Rows are points. Each copy is the shape, with its points in the same order, turned, moved and blurred by noise. Say if it was mirrored as well.

Shape (8 x 2):
[[ 10.7  21.5]
 [  9.0  -3.6]
 [-15.2  25.6]
 [  2.8  11.1]
 [-16.8   3.1]
 [  2.8 -14.3]
 [-23.0  -7.0]
 [-16.7  12.3]]
Copy 1:
[[-18.2 -15.6]
 [  6.3  -8.2]
 [-27.7   9.4]
 [ -9.0  -4.9]
 [ -6.1  15.6]
 [ 15.2   0.1]
 [  3.1  24.3]
 [-14.6  13.3]]
Copy 1 is: mirrored
Copy 2, 8 rows:
[[ 27.1   7.7]
 [  6.0 -10.7]
 [  8.9  26.7]
 [ 12.7   7.4]
 [ -7.2  12.5]
 [ -5.7 -12.2]
 [-16.9   8.8]
 [ -1.3  19.1]]
Copy 2 is: only turned
Copy 3:
[[ 13.4 -16.8]
 [  6.0   6.5]
 [ -9.0 -28.5]
 [  3.4 -10.0]
 [-17.2  -8.3]
 [ -4.1  14.7]
 [-26.2  -0.2]
 [-14.3 -16.4]]
Copy 3 is: mirrored

Shape:
[[ 17.4  18.6  -3.0]
 [ -7.6 -14.1  -2.0]
 [-13.1 -24.6   2.8]
 [ 15.4   7.2  -0.2]
 [ -9.4  16.0  -0.8]
 [ -4.1   5.9  -3.0]
 [ -2.7  21.7  -8.4]
 [ -1.9  -3.1 -36.1]]
Copy 1 (8 x 3):
[[-20.1   1.5 -10.6]
 [ 13.0  20.2   6.7]
 [ 23.3  17.1  12.7]
 [-10.3   2.8  -8.4]
 [-18.0  18.5   9.9]
 [ -7.3  13.8   5.6]
 [-21.5  22.2   0.2]
 [  0.5  39.3 -20.6]]
Copy 1 is: mirrored
Copy 2, 8 rows:
[[  6.2  24.0   1.3]
 [ -5.8 -15.5  -2.5]
 [-10.4 -21.8  -8.7]
 [  4.1  15.9  -4.0]
 [  2.8   4.4  19.3]
 [  2.2   1.1  10.3]
 [ 11.1   9.8  18.6]
 [ 33.5 -11.7  -0.5]]
Copy 2 is: mirrored
Copy 3:
[[ 13.7  17.5 -15.7]
 [ -6.1 -13.7   4.5]
 [ -6.6 -27.6  11.0]
 [ 13.7   1.2 -14.5]
 [  2.1  15.0   8.2]
 [ -1.2   4.4  -1.2]
 [ -1.4  21.5  -3.1]
 [-29.4   3.0 -19.4]]
Copy 3 is: only turned

Shape, 7 rows:
[[ 22.9 -10.5  21.2  11.5]
 [ -8.5   8.3 -37.1  -9.5]
 [ -5.6   9.4  -4.1 -17.8]
 [ -8.3 -10.8   0.8  12.4]
 [-11.5  -4.4   3.2  -5.9]
 [ -9.8   4.3  15.4  17.0]
 [ 13.7   7.6  19.0 -12.2]]
Copy 1 (7 x 4):
[[ 17.6   9.4  15.2 -24.5]
 [-21.3 -28.8 -25.2  -4.2]
 [ -5.2  -7.8 -12.6   9.2]
 [ -8.6 -11.0  16.0 -10.9]
 [ -6.2  -9.2   5.9   5.9]
 [-14.5   9.0  18.9  -7.8]
 [ 13.3  14.2  -4.7   0.6]]
Copy 1 is: mirrored
Copy 2 (7 x 4):
[[  0.6 -21.5  27.3   0.1]
 [ 14.8   0.6 -38.0  21.0]
 [  1.1   8.4 -13.5  -2.2]
 [-11.0  -9.8   0.5  20.4]
 [-14.0  -6.0  -7.4   4.9]
 [-16.5   5.3  14.4  18.5]
 [  3.1   2.9  11.4 -13.9]]
Copy 2 is: only turned
Copy 3, 7 rows:
[[ 15.8   3.4  17.5   0.8]
 [-39.8 -27.6 -12.6   5.1]
 [-31.5   3.4  -1.6   0.6]
 [  3.1  -6.1 -15.7   3.8]
 [-14.9   6.2 -11.0  -2.1]
 [  5.2   7.1 -11.6  19.3]
 [ -9.0  15.6  17.8   2.1]]
Copy 3 is: mirrored
Copy 4, 7 rows:
[[ 33.7 -16.3  -1.7  -1.3]
 [-30.8  10.2   8.6 -14.4]
 [ -6.1  18.8  -0.2   2.8]
 [ -1.3 -15.7 -11.1   2.1]
 [ -3.5  -0.5 -12.8   4.3]
 [  6.9 -18.1  -4.9  23.8]
 [ 24.5  12.8   1.7   7.2]]
Copy 4 is: mirrored

Shape, 11 rows:
[[ -7.1  11.8   8.6  -3.3  13.7   1.7]
 [ 14.4 -12.1  11.0  -5.3 -11.3  -2.9]
 [ -3.4  -4.6  17.5  -3.0  10.0   1.6]
 [ -0.4  15.2  10.6   6.0  -5.6  -6.9]
 [ 13.9 -30.9 -31.7 -15.0  -2.1  -0.4]
 [ 31.4 -22.0  18.1 -19.9   3.2  12.3]
 [ 26.9  -9.2   6.3 -17.5   1.8  19.9]
 [ 13.2 -11.6 -23.3 -21.1  -9.9  -1.0]
 [  5.4  12.0   9.2   6.8  16.1 -15.2]
 [  0.3   7.5  15.5  11.8 -12.7   2.1]
 [  5.7  12.7   2.0  20.7   1.3  15.2]]
Copy 1 (11 x 6):
[[ -1.7  13.3   2.6   3.7   5.9  -1.7]
 [ -2.0 -10.9   3.5  -9.3  -4.6 -29.0]
 [-13.2   3.3   3.8   5.1   3.6 -12.3]
 [  9.5   0.6  15.9  -4.6   8.6  -6.9]
 [  1.2 -16.0 -26.2 -17.7 -38.6 -13.7]
 [-12.8   3.4  -9.8  -2.9 -12.1 -50.5]
 [ -4.7  14.2  -7.6 -11.7 -14.6 -39.8]
 [ 11.1  -8.2 -21.9 -22.7 -20.2 -15.7]
 [ 10.9   2.5   9.0  17.8   2.4  -6.3]
 [  0.6  -1.1  24.4 -10.3   4.2 -12.8]
 [  3.8  16.1  27.5  -7.2 -12.7  -5.7]]
Copy 1 is: mirrored
Copy 2:
[[ -8.2   8.3   7.1  -6.1  11.6  -4.8]
 [  3.8   6.6  -2.8   3.7 -20.2 -17.7]
 [-10.6   0.1   7.2  -7.6  -0.5 -14.9]
 [ -4.2  19.6  -7.9  -0.7   7.9 -15.9]
 [ 21.6 -22.5  -6.3  21.8 -26.0  13.2]
 [  7.2   0.9  17.9 -11.5 -41.2 -11.6]
 [  3.1   9.1  12.9  -8.4 -31.4   3.2]
 [ 18.0  -0.6   0.6  22.5 -19.5  10.0]
 [  8.2   7.2  -2.7 -13.9  16.0 -15.2]
 [-12.2  18.8 -14.3  -2.8  -2.8 -16.9]
 [-10.7  16.3 -19.4 -18.4  -0.8   5.7]]
Copy 2 is: mirrored
Copy 3, 11 rows:
[[ -2.9   6.1   2.4  -8.8  14.5  -7.4]
 [ -7.7   2.5  20.9  12.3 -11.5  -9.0]
 [-13.4   7.5  13.3  -3.4  10.9  -7.1]
 [  9.1  13.5   4.6   8.2  10.2  -8.7]
 [-28.2 -24.3   0.5   7.0 -29.8  15.1]
 [-24.5 -12.5  33.4  -3.2 -18.5 -26.3]
 [-15.2  -9.8  18.5 -11.4 -22.9 -20.8]
 [-20.6 -12.1  -8.9   8.2 -27.4   2.9]
 [  5.7  -7.1   3.6   8.6  21.2  -4.5]
 [  9.1  17.9  14.4   7.7  -0.4  -3.2]
 [ 13.9   7.6  10.1 -12.8  -1.9   4.0]]
Copy 3 is: only turned
